Every row gives one point. Each table stands for the endless flat space through its points: a line for two points, a plane for three, and so on. The two share one point or none. Which?

First (2 x 3):
[[ 3.2  1.2 -1.0]
 [ 2.5  0.9 -1.6]]
Second (2 x 3):
[[ 0.2  2.7 -4.3]
 [ 1.7 -1.3 -1.8]]
They share: [ 1.1  0.3 -2.8]

First:
[[-6.0 -0.3 -4.2 -2.5 -1.4 -2.3]
 [-3.2 -1.9 -1.4 -2.9 -1.4 -4.7]
 [-2.3 -0.1 -0.7 -1.4 -1.0 -3.1]]
Second, 3 rows:
[[-3.0  4.3 -3.0 -1.3 -1.2 -1.9]
 [-2.6 -0.9  1.0 -1.3  0.4 -1.5]
 [-2.4  3.6 -2.7 -0.6 -1.6 -2.2]]
They share: [-2.2  1.0 -0.7 -0.6 -0.8 -2.0]

First, 3 rows:
[[-0.1  2.6 -3.9 -1.2 -1.8  1.5  1.4 -0.4  3.5  2.0  1.5]
 [-1.7  2.6 -1.1 -0.4 -2.8  0.1  1.2  0.6  4.1  4.0  2.3]
 [-3.7  2.6  1.5  1.4 -4.1 -1.6  0.9  0.7  3.6  6.0  2.9]]
Second, 3 rows:
[[-2.0 -0.5 -5.8  1.8 -1.3  0.5  2.3  0.9  2.8  2.0  0.5]
 [ 0.0  5.0 -1.3 -1.2 -2.8  0.5 -0.2 -1.1  3.3  1.5  2.5]
 [-0.6  2.5 -3.6 -0.2 -1.9  0.3  0.1  0.5  3.0  0.6  1.7]]
They share: no point

First (4 x 18):
[[ 3.6 -0.7 -0.6  1.2  1.7 -0.6 -1.9  2.5  2.4  0.6  1.5 -1.6 -1.0  0.5
  -2.3  2.1 -2.2  1.0]
 [ 3.8  0.1  0.0 -2.4  2.0 -3.1 -2.1 -0.9  5.9 -2.1  3.8 -4.7  0.8  3.3
   0.5  0.6 -1.3 -1.9]
 [ 0.8 -4.3 -3.6  3.6  1.1  0.0  0.9  3.7 -1.2  2.6  0.3  0.2  1.4  0.9
  -0.3 -0.9 -3.2  1.0]
 [ 1.2 -0.9 -0.7  1.2 -0.9 -0.6  0.5  0.9  1.9 -0.5 -1.4 -2.8 -1.6 -1.3
  -3.3  0.1 -4.8  3.1]]
Second, 4 rows:
[[ 2.3 -0.6 -1.9  1.1  1.1 -1.6 -0.2  1.3  2.2  0.6  1.1 -2.7  0.2  1.7
  -1.5  0.6 -2.0  1.0]
 [ 0.3  2.2 -2.9  1.7  0.9 -3.6  1.6  1.9  1.0  0.6 -1.7 -3.1 -0.8  1.9
  -1.5  1.0 -0.4  1.6]
 [-1.2  4.0 -0.7  3.1 -1.1 -4.7  3.3 -0.4 -0.6  2.9  0.6 -3.0 -0.3  0.6
  -1.5  0.5 -2.3  0.9]
 [ 1.9 -1.0 -0.1 -0.3  2.1 -2.4 -1.6  2.7  2.6 -1.4  0.7 -1.5 -0.8  0.7
   0.9  1.0 -2.0 -1.6]]
They share: [ 2.7 -1.4 -1.2  0.6  1.4 -1.3 -1.0  1.5  2.6  0.1  1.7 -2.3  0.2  1.4
 -0.9  0.6 -2.4  0.2]

First:
[[ 0.4 -4.0  2.7 -0.2 -1.7  1.8  3.6 -1.5  1.4  0.7 -1.1 -2.8 -2.5  3.6
  -2.6 -1.9 -3.1  1.1 -1.1 -0.8 -0.3 -3.0  1.8  0.1]
 [ 1.2 -1.6  3.9 -0.2 -3.7  1.4  3.6 -0.3  1.4  1.9 -1.9 -0.8 -0.5  3.2
   0.6  1.3 -3.1  0.7  0.9 -0.4 -0.7 -3.4 -1.0  3.3]
 [ 0.2 -3.3  2.8 -0.6 -1.0  1.2  3.0 -1.3  1.4  0.1 -1.0 -3.5 -3.0  3.0
  -2.4 -1.6 -2.4  1.7 -1.1 -0.3 -0.2 -2.7  1.1 -0.1]]
Second:
[[ 1.7  0.4  2.2  0.2 -2.9 -1.7  5.8  0.3  1.7  4.5 -5.6 -5.7 -3.4  4.6
  -5.7 -1.9 -1.1  3.3 -3.2  0.1 -0.5 -3.2 -1.6 -0.9]
 [-1.6 -2.5  3.5 -0.5 -2.2  3.0  2.7 -1.2  0.4  0.3 -0.6 -3.1 -3.8  1.6
  -0.8 -1.0 -2.0  2.9  1.0 -1.4  1.9 -1.5 -0.2  1.2]
 [ 0.0 -1.9  3.5  0.0 -3.3 -0.3  4.4 -1.8  1.4  3.4 -4.0 -4.8 -2.7  3.5
  -3.6 -1.6 -1.2  3.4 -1.4 -1.4  0.9 -1.4 -1.6 -1.1]
 [-0.9 -5.8  5.0 -0.6 -2.7  0.9  2.0 -4.5  1.7  0.7 -1.0 -2.7 -0.6  2.6
  -0.3 -0.7 -2.1  1.9  0.4 -2.3  0.9 -0.2 -0.4 -1.1]]
They share: [ 0.4 -2.7  3.1 -0.6 -1.5  1.1  3.0 -1.0  1.4  0.4 -1.2 -3.0 -2.5  2.9
 -1.6 -0.8 -2.4  1.6 -0.6 -0.2 -0.3 -2.8  0.4  0.7]

First, 3 rows:
[[-1.8  0.5  0.8  0.4 -0.9  0.9 -3.7  1.7  3.3  2.7 -1.9 -3.4  0.4  0.7
  -1.1  0.8 -3.8 -1.7  0.3 -2.7  2.4  0.9 -2.0 -1.4]
 [ 0.4 -2.1  3.0  0.2  0.1 -0.5 -2.5  2.5  1.1  1.5 -2.5 -1.4  0.6 -0.3
  -1.7  0.6 -2.2 -2.7  1.3 -3.3  2.6 -1.9 -3.2 -0.2]
 [-1.0 -0.9  2.0  0.0 -1.1  0.5 -3.5  2.3  2.1  1.1 -2.3 -2.6 -0.6  0.9
  -0.9  0.0 -3.0 -3.1  1.7 -3.5  2.8 -0.3 -2.8  0.0]]
Second, 4 rows:
[[ 1.9 -0.2  3.9 -2.1  3.8 -2.8 -4.0  2.5  3.8  0.3  0.3 -2.2  4.2 -0.5
  -1.7  0.7 -3.2 -3.6  1.4 -0.5  2.8 -1.3 -4.2 -0.4]
 [-3.5  0.1 -1.4  0.0 -0.4 -1.6 -8.8  1.3  0.0  1.9 -5.2 -5.9  0.3 -1.9
  -5.6 -3.4 -4.9 -0.9 -3.0 -2.5  5.2 -5.9 -4.6 -0.4]
 [-1.8 -0.2  0.5 -0.3  0.6 -1.3 -6.5  1.8  1.4  1.7 -3.2 -4.3  1.0 -1.1
  -3.8 -1.5 -4.0 -1.6 -1.1 -2.4  4.0 -3.7 -4.1 -0.4]
 [ 0.8 -0.5  5.0  1.2 -0.8  1.1 -2.1  2.6  2.4  4.1  0.7 -2.6 -0.7  3.5
   1.3  3.0 -1.1  0.1  2.5 -4.8  1.6  1.3 -2.9 -1.6]]
They share: no point

First:
[[ 2.8 -2.8 -0.9  1.2 -1.0  0.1 -0.4 -3.3  0.6  2.0  1.2  2.3 -3.0  0.8
  -1.3 -1.6 -3.5  3.9 -1.9 -5.1  1.1 -0.4  0.1 -3.5]
 [ 1.3 -2.2 -0.9  1.5  1.7  0.1 -1.0 -5.1  1.8  0.8  2.7 -1.0 -3.3  2.0
  -5.2 -2.5 -6.2  3.3 -1.0 -6.0  1.7 -0.1 -0.5 -0.8]
 [ 3.6 -1.2  1.1  1.2 -2.6  0.5 -1.6 -1.7  1.4  2.0  0.4  3.1 -3.4 -2.0
  -0.1 -1.2 -0.7  1.5 -2.7 -1.9  2.7 -2.4 -1.9 -4.3]
 [ 2.1  3.4 -4.4  2.5 -2.5 -0.6  0.7 -5.1 -2.0  0.0  1.1  3.4  0.4  3.7
  -1.1 -6.2 -4.1  7.1  2.6 -1.8  4.1  0.4  4.2 -1.6]]
Second, 4 rows:
[[ 3.6  1.9 -0.8  0.6 -4.1  0.7 -1.5 -3.8  1.1  1.1  1.8  3.8 -4.0  1.6
  -1.0 -2.4 -5.1  4.2  0.4 -1.5  2.6 -1.3 -1.3 -4.9]
 [ 4.0  2.1 -1.0  0.4 -3.3 -0.9 -0.3 -4.0 -0.7 -0.7  1.2  3.6 -4.6  4.2
  -3.2 -1.6 -7.7  4.6 -1.4  0.7  2.8 -2.7 -3.1 -3.9]
 [ 0.4  0.0  1.7  3.4  0.0  1.0  0.5 -2.5  1.4  1.0 -1.3  2.8 -1.3 -2.0
  -1.1 -3.8  1.1 -0.3 -2.6 -2.9  1.9 -0.6  0.5 -2.5]
 [ 3.8 -3.5 -1.9  1.5 -0.2 -0.6 -2.9 -2.4  0.7  2.7  2.5 -0.8 -0.8 -2.6
  -1.1 -2.5  0.1  3.9 -1.0 -4.4  5.2 -2.0  1.3 -0.4]]
They share: [ 2.8  0.0 -0.4  1.6 -1.8  0.2 -1.1 -3.1  0.8  1.2  1.0  2.3 -2.5 -0.1
 -1.4 -2.7 -2.4  2.9 -1.1 -2.3  3.1 -1.5 -0.4 -2.9]

First, 2 rows:
[[-0.6  0.4  0.1  4.2  1.3  0.0 -3.3 -4.2 -2.1 -0.5  3.6  1.2  2.0  2.1
   3.7 -0.8  0.7 -4.0 -1.8  2.0  3.4 -1.4  0.6  0.0]
 [-0.7 -0.4 -0.5  3.8  1.4 -0.4 -2.9 -3.6 -2.4 -0.9  3.0  1.8  2.1  2.4
   3.5 -0.9  1.2 -3.7 -2.2  2.1  3.2 -1.1  0.9 -0.5]]
Second (4 x 24):
[[-2.2 -3.3 -3.4  2.5  1.5 -2.8 -2.3 -2.7 -6.9 -4.4  1.2  3.2  0.8  5.2
   5.7 -1.8  2.9 -3.0 -4.6  5.0  4.0  0.1 -0.1 -2.5]
 [-1.9 -0.3  0.2  4.9  3.1  0.0 -3.1 -3.2 -4.1  0.1  2.2  2.1  2.4  5.6
   0.6 -1.9  2.4 -6.3 -1.7  4.1  7.5  2.2  4.5 -4.9]
 [ 0.9 -3.0 -1.7  3.0  1.9 -3.0 -4.2 -1.3 -6.1 -2.3  0.0  3.9  3.5  3.0
   5.2 -1.8  1.5 -2.0 -5.2  4.3  4.6 -1.6 -0.5 -2.9]
 [ 1.3 -2.7 -0.9  2.9  1.6 -1.8 -3.8 -1.2 -2.7 -0.5 -0.1  3.9  3.7  1.0
   3.8 -0.8  0.0 -1.0 -3.6  1.5  1.7 -2.4  0.5 -0.3]]
They share: no point

First:
[[ 2.2  0.5  0.3  2.7  0.5  1.7  0.9  2.3  2.4  1.3  2.9 -0.5  1.1 -1.9
  -0.4 -0.2  0.6 -1.3 -2.3  0.1 -1.6 -2.3  2.2  1.2]
 [ 2.5 -0.4 -1.2  2.1 -1.0  2.9  3.0  3.2  0.3 -1.1  3.5  1.3 -1.3 -0.7
   0.2 -0.8  2.1  0.2 -4.1 -1.1 -2.8 -3.2 -0.2  1.2]]
Second (4 x 24):
[[ 3.8  2.1 -0.4  0.8 -1.9  2.4  4.3 -0.4  0.9  0.7  6.4  0.4  0.8  0.3
  -1.0  0.9  1.8 -1.5 -1.8  1.5 -2.6 -5.3  0.9  2.7]
 [ 5.4 -1.8  0.6  4.7 -0.2  4.9  2.7  2.9  4.9 -1.3  1.6 -4.6 -2.7 -2.8
   1.4 -2.2 -2.7  0.4 -4.1 -1.1 -1.0 -3.3 -0.9  2.8]
 [ 2.8  0.4 -1.2  4.8  2.4  3.7  0.5  2.5  3.6  0.0 -1.2 -0.7  1.3 -4.3
  -0.7 -0.6  3.1 -0.8 -4.4  0.6 -1.2 -0.9  1.3  2.4]
 [ 2.7 -0.3 -1.0  5.3  2.7  3.8  0.0  3.3  4.0 -0.2 -1.9 -1.2  0.8 -4.7
  -0.3 -1.1  2.4 -0.5 -4.7  0.0 -1.0 -0.4  1.2  2.1]]
They share: [ 2.3  0.2 -0.2  2.5  0.0  2.1  1.6  2.6  1.7  0.5  3.1  0.1  0.3 -1.5
 -0.2 -0.4  1.1 -0.8 -2.9 -0.3 -2.0 -2.6  1.4  1.2]

First:
[[ 0.7  1.3  1.3  4.7  0.5  1.2  1.5  2.1 -1.6 -1.3  3.1  3.3  1.9  2.2
   2.0 -3.3 -0.9  1.3  2.4  0.9 -0.1 -3.9  1.0 -0.4]
 [ 4.0  3.4 -2.3  2.9  2.6  3.3 -5.1  2.4 -2.8 -0.1  0.7  1.5 -3.5 -1.4
  -2.2  0.9 -2.4 -1.4  1.2  0.9 -3.7 -0.9  0.7 -1.0]
 [ 3.7  3.1 -1.7  4.7  3.5  2.4 -3.3  2.1 -5.2  1.1  2.5  2.1 -2.3  0.4
  -1.6 -0.9 -3.3 -1.1  1.2 -1.5 -1.9 -1.5  1.6 -1.0]]
Second (3 x 24):
[[ 2.9  2.0 -0.4  3.0  1.4  2.7 -2.6  2.2 -0.2 -1.3  2.2  2.6 -1.4 -0.3
  -0.2 -0.7  0.1 -1.4  2.5  2.4 -3.4 -1.3  0.1 -2.0]
 [ 3.1  4.6 -1.3  3.1  1.9  1.9 -2.5  2.4 -2.5 -1.8 -1.5  0.3 -2.2  1.1
   0.2  0.0 -3.4  0.7 -0.4  0.6 -4.1 -4.2 -0.2  0.3]
 [ 3.3  3.7 -0.8  3.1  1.7  2.4 -2.4  2.1 -1.7 -1.5  0.0  1.2 -2.1  0.8
   0.2 -0.3 -2.0  0.0  0.7  1.3 -4.1 -3.1  0.1 -0.5]]
They share: no point
